Every row gives one point. Each copy is the shape, with its points in the same order, turned, moved and blurred by noise. Is it also mirrored, or only turned?

Shape:
-19,41,0
-28,-31,-17
-59,-16,26
58,-26,-18
-41,7,31
-18,-9,-75
56,-40,11
-16,1,26
Copy 1, 8 rows:
43,-14,-25
-20,-40,0
21,-44,34
-45,28,-33
33,-13,27
-13,-66,-56
-56,26,-9
20,-6,11
Copy 1 is: mirrored
Copy 2:
-41,33,-5
-24,-26,-42
-64,-45,-4
46,-4,-24
-56,-11,5
-19,27,-83
50,-39,1
-32,-11,10
Copy 2 is: only turned
Copy 3 (8 x 3):
32,43,0
30,-29,30
13,9,63
-10,-48,-49
9,29,40
80,-35,-8
-37,-46,-28
-4,14,19
Copy 3 is: mirrored
Copy 4:
4,36,31
-22,-9,-22
-58,2,5
48,-51,15
-40,13,28
34,15,-53
28,-66,28
-27,-3,33
Copy 4 is: only turned

Shape (9 x 4):
44,29,48,5
-14,-85,-56,14
-2,6,-26,31
-24,-16,-26,-6
-38,-25,29,8
34,60,28,-15
31,-10,18,-3
2,-21,-55,44
66,-6,-6,27
Copy 1, 9 rows:
25,34,42,10
-29,-107,-21,19
-6,-12,-31,17
-7,-39,-25,-20
-44,-19,17,-29
46,50,15,-15
20,-13,30,7
-11,-42,-45,40
35,-11,19,52
Copy 1 is: only turned
Copy 2:
47,41,-15,-15
3,-110,-12,23
11,-17,-29,47
-34,-38,-22,12
-12,-12,45,18
6,47,-41,-16
32,-9,-20,-22
8,-60,-45,56
47,-13,-53,3
Copy 2 is: only turned

Shape, 11 rows:
10,-19,-50,-12,-88,-39,24,25
30,16,-9,15,49,14,-23,0
-8,23,16,-45,51,-21,-25,-35
-78,-16,42,-4,-36,-14,1,3
51,-33,-43,17,-42,-45,13,-64
-42,18,36,-15,17,15,52,5
43,-17,27,-21,34,19,-11,-20
-42,10,34,-18,0,-42,14,23
30,36,57,-28,26,10,-23,-48
-1,-40,-54,-22,-75,-5,15,-42
12,44,19,-4,21,11,-20,-41
Copy 1:
-7,-23,-48,-63,-61,-48,-11,50
33,-11,18,31,32,2,14,6
-17,-6,45,-6,22,-14,5,-55
-50,7,54,-3,-88,-15,-9,9
32,-24,-81,-16,-53,-31,28,-32
-34,37,60,-15,-22,-1,53,16
39,-29,39,-7,3,19,36,-23
-28,5,57,-15,-33,-51,13,6
38,23,53,-9,8,15,8,-62
-24,-26,-66,-51,-62,7,1,1
21,30,25,10,6,5,0,-42
Copy 1 is: only turned
Copy 2:
16,17,-57,-16,-58,-24,13,39
22,-3,8,17,48,53,-32,-17
7,-16,43,-51,53,11,-50,-21
-57,1,41,-43,-9,-4,44,5
38,-20,-43,16,-41,-43,-27,-49
2,43,43,-43,44,13,44,-15
50,-14,53,1,17,33,-25,-21
-26,19,35,-32,33,-20,11,28
16,17,74,-20,19,28,-61,-43
26,-17,-43,-43,-68,-9,15,-24
-1,18,31,-18,26,36,-48,-45
Copy 2 is: only turned
Copy 3:
-10,-23,19,38,-72,46,26,-52
18,21,-34,3,39,-41,-6,9
25,31,23,-47,47,-15,-35,-22
-85,4,57,-2,-2,11,-37,-22
36,-18,-10,12,-52,-38,-4,-98
-41,10,67,-12,37,-19,36,-3
42,1,15,-2,7,-64,-19,10
-33,-4,56,-4,41,26,-2,-16
41,60,42,3,42,-51,-29,-10
-4,-6,13,-17,-96,-13,16,-76
17,67,6,0,38,-41,-11,-26
Copy 3 is: mirrored

Shape:
-86,3,-5,6,17,-27,21,-12,-22
5,-36,18,-45,6,14,-14,-41,-5
30,-13,33,8,13,70,8,-46,-24
24,1,17,-4,-27,28,-37,-36,6
15,-76,23,-9,17,-24,13,42,-5
12,30,20,-68,-25,4,6,-43,-17
30,-1,-53,-73,-9,-22,4,-45,79
18,18,9,-67,-12,-21,22,11,4
-20,-66,32,6,-11,-21,14,-45,67
18,38,32,-18,-18,-20,-24,-34,20
7,13,2,-61,11,-9,3,-40,-9
10,40,25,-3,-47,9,-4,121,-20
-31,30,-2,-13,-7,14,-27,-41,14
-2,37,21,6,9,-26,-41,-5,104
27,4,-36,0,6,-29,11,6,-11
Copy 1, 15 rows:
-15,-7,38,16,71,-23,20,1,-7
28,28,-11,-39,18,13,-18,-45,-3
34,26,14,-14,1,91,-10,-30,-18
17,24,-6,4,-32,29,-4,-50,12
-6,-28,-72,-43,32,16,-9,9,-17
10,79,7,-16,-8,-4,23,-46,-32
72,58,-13,-46,-37,-62,3,23,30
-9,60,-29,-26,-8,-25,22,6,-29
34,-14,-19,-56,25,6,36,-13,74
1,58,-17,21,-16,1,21,-29,28
21,69,-5,-16,14,-14,1,-21,-16
-106,-17,-41,20,-58,13,18,19,-58
3,36,41,16,-7,-5,-4,-31,25
-15,38,-14,12,-30,-11,9,28,100
31,13,-32,24,2,-12,7,25,-26
Copy 1 is: mirrored
Copy 2, 15 rows:
-42,7,-1,23,-9,-60,-37,29,-17
15,0,-5,-58,-55,-14,7,0,-33
-13,-1,-23,-24,-39,40,46,-25,-53
28,20,-2,-35,-45,41,-15,-16,-37
41,-47,7,-24,-25,-8,28,67,2
6,-1,32,-38,-51,-15,-14,-63,-9
67,62,-17,-74,-29,-37,-11,-30,46
28,-9,50,-35,-27,-22,0,-26,30
37,37,-40,1,-92,-19,10,46,10
45,34,34,-7,-52,4,-21,-32,-24
15,4,20,-47,-30,-38,-2,-39,-18
2,-36,107,6,19,74,-26,33,34
-5,51,8,-21,-28,-6,-35,-9,-30
64,105,39,2,-35,3,-12,24,-1
46,-10,-1,-10,27,-10,-2,0,8
Copy 2 is: mirrored
Copy 3:
-47,30,-42,-14,5,-16,24,-20,-31
15,-39,17,-15,4,-8,-25,-57,-1
37,-32,20,50,-13,44,4,-63,-2
26,7,40,13,-9,25,-55,-51,-8
7,-37,40,5,-53,-67,7,-1,-19
24,-15,39,-50,24,38,-18,-51,-40
35,13,54,-84,36,-6,-34,-12,64
14,-13,55,-58,7,5,-3,4,-33
-33,14,58,-1,-4,-52,-3,-67,43
11,26,60,-7,34,11,-40,-33,-34
25,-19,20,-43,35,10,-10,-31,-21
-14,10,59,-8,-85,34,-27,69,-86
-9,27,1,-8,24,30,-41,-33,-5
-32,46,75,11,51,-9,-59,18,26
49,27,15,-21,-15,-19,2,14,-17
Copy 3 is: only turned
